Each row is a point. Each copy is the shape, with its points in the same order, turned, moved and blurred by noise. Some copies are also mirrored. Which?

Shape, 6 rows:
-0.259  0.094  0.213
-0.138  -0.084  -0.111
-0.029  -0.042  -0.003
-0.201  -0.513  -0.186
0.076  -0.161  0.355
0.001  -0.007  -0.424
Copy 1, 6 rows:
-0.200  0.030  -0.214
0.125  -0.158  -0.095
0.065  -0.031  -0.001
0.527  -0.037  -0.252
-0.009  0.344  0.010
0.239  -0.390  0.114
Copy 1 is: mirrored
Copy 2:
0.234  -0.173  0.261
-0.019  -0.040  -0.106
0.063  0.055  -0.014
0.160  -0.096  -0.549
0.399  0.260  0.013
-0.349  -0.013  -0.142
Copy 2 is: only turned

Shape, 9 rows:
0.216  0.182  -0.054  -0.439
-0.175  -0.064  0.381  -0.095
-0.005  0.098  -0.064  0.150
0.158  -0.079  0.028  0.027
-0.284  0.107  -0.120  0.029
0.328  -0.187  -0.157  0.020
0.242  0.095  -0.322  -0.367
-0.130  -0.265  0.329  0.228
0.323  0.059  0.020  0.245
Copy 1, 9 rows:
-0.623  -0.073  -0.083  -0.096
-0.029  0.264  -0.118  -0.313
-0.056  -0.042  0.121  0.093
-0.130  -0.127  0.126  -0.169
-0.013  0.040  -0.154  0.191
-0.180  -0.385  0.179  -0.174
-0.566  -0.326  -0.087  0.023
0.266  0.103  0.060  -0.323
-0.136  -0.129  0.412  -0.071
Copy 1 is: mirrored
Copy 2, 9 rows:
-0.110  0.198  -0.359  -0.344
-0.133  0.119  -0.325  0.397
-0.007  0.114  0.108  0.066
0.170  0.063  -0.123  0.025
-0.288  -0.029  0.128  0.110
0.329  -0.055  -0.103  -0.155
-0.070  0.049  -0.210  -0.502
0.122  0.010  -0.120  0.507
0.336  0.285  0.078  0.001
Copy 2 is: mirrored
Copy 3, 9 rows:
0.341  -0.213  -0.417  -0.151
-0.035  0.270  -0.089  -0.190
0.074  -0.114  0.032  0.081
-0.109  -0.187  -0.158  -0.076
0.206  0.120  -0.063  0.285
-0.117  -0.400  -0.244  0.094
0.327  -0.353  -0.534  -0.010
-0.366  0.185  0.041  -0.061
-0.025  -0.357  0.070  -0.090
Copy 3 is: only turned
Copy 4 (9 x 4):
0.311  -0.181  0.007  -0.104
0.043  0.469  0.101  0.115
-0.224  -0.014  0.047  0.026
-0.060  0.067  -0.163  0.068
-0.243  0.109  0.310  -0.200
-0.109  -0.138  -0.358  -0.029
0.205  -0.265  -0.099  -0.265
-0.222  0.510  -0.111  0.158
-0.204  -0.103  -0.238  0.315
Copy 4 is: mirrored

Shape:
0.256  0.029  -0.010  -0.136  0.066  -0.322  0.034  -0.118
0.065  -0.149  0.104  0.108  0.229  -0.356  -0.088  0.128
0.354  0.214  0.105  -0.227  0.020  -0.004  0.369  -0.064
-0.120  0.071  0.791  -0.039  -0.336  0.250  -0.115  -0.179
-0.174  0.219  0.464  0.075  -0.442  0.214  0.198  -0.421
0.015  0.336  -0.345  0.209  -0.076  0.157  -0.194  -0.088
0.005  -0.006  -0.124  0.249  -0.124  0.179  -0.078  -0.358
-0.067  0.221  -0.082  -0.212  -0.078  -0.086  0.122  -0.106
0.187  -0.028  0.029  0.130  -0.394  -0.129  -0.022  -0.088
0.051  0.059  -0.312  0.118  -0.036  0.004  0.182  0.075
0.190  -0.087  -0.293  -0.235  0.006  -0.039  0.101  -0.006
Copy 1:
0.216  -0.007  -0.014  -0.200  -0.129  0.353  -0.365  0.159
-0.115  -0.261  -0.043  -0.167  -0.318  0.192  -0.319  0.066
0.223  0.134  0.454  -0.195  0.068  0.467  -0.207  0.196
0.058  -0.045  0.599  0.667  0.024  0.083  -0.475  -0.046
0.115  0.257  0.452  0.689  0.078  0.244  -0.175  0.203
-0.074  0.055  -0.193  0.020  0.470  0.163  -0.027  0.198
0.174  -0.078  -0.068  0.260  0.198  0.049  0.041  0.310
0.112  0.303  0.073  -0.054  0.052  0.281  -0.184  0.021
0.055  0.051  0.074  0.092  0.006  0.013  -0.378  0.450
-0.062  0.110  0.025  -0.215  0.069  0.136  0.052  0.290
0.272  0.116  0.036  -0.364  0.031  0.082  -0.124  0.129
Copy 1 is: mirrored
Copy 2:
0.055  -0.112  0.049  -0.248  -0.219  -0.222  -0.163  -0.136
-0.122  0.149  0.027  -0.140  -0.216  0.089  -0.243  -0.286
0.076  -0.378  -0.170  0.013  -0.357  -0.180  -0.085  0.189
-0.191  -0.458  0.079  0.619  0.344  0.093  -0.266  0.139
-0.003  -0.569  -0.318  0.348  0.435  -0.099  -0.134  0.122
0.302  0.111  -0.155  0.186  0.059  -0.270  0.383  -0.129
0.322  0.011  -0.144  0.053  0.312  -0.017  0.144  0.061
-0.150  -0.179  -0.154  -0.047  -0.031  -0.261  0.212  0.023
0.164  0.032  -0.119  0.109  0.151  -0.285  -0.276  -0.010
0.069  0.174  -0.347  -0.057  -0.157  -0.147  0.124  0.085
0.028  0.077  -0.035  -0.225  -0.243  -0.214  0.066  0.241
Copy 2 is: mirrored
Copy 3, 11 rows:
-0.044  0.291  -0.020  -0.330  0.054  -0.028  -0.042  0.043
-0.082  0.225  0.123  -0.133  0.185  -0.214  -0.211  -0.260
0.124  -0.071  -0.051  -0.354  0.168  0.164  0.035  0.302
0.348  -0.417  -0.169  -0.030  -0.094  -0.468  0.488  -0.107
0.503  -0.235  -0.453  0.113  -0.128  -0.215  0.318  0.134
-0.343  0.015  -0.246  0.239  -0.189  -0.106  -0.196  0.297
-0.013  -0.058  -0.399  0.066  -0.310  -0.141  -0.223  0.022
0.007  0.170  -0.071  0.030  -0.038  0.121  0.127  0.155
0.207  0.139  -0.047  -0.096  -0.205  -0.343  -0.142  0.210
-0.036  0.067  0.013  0.101  -0.057  0.098  -0.355  0.217
-0.081  0.164  0.129  -0.192  -0.205  0.209  -0.174  0.114
Copy 3 is: mirrored
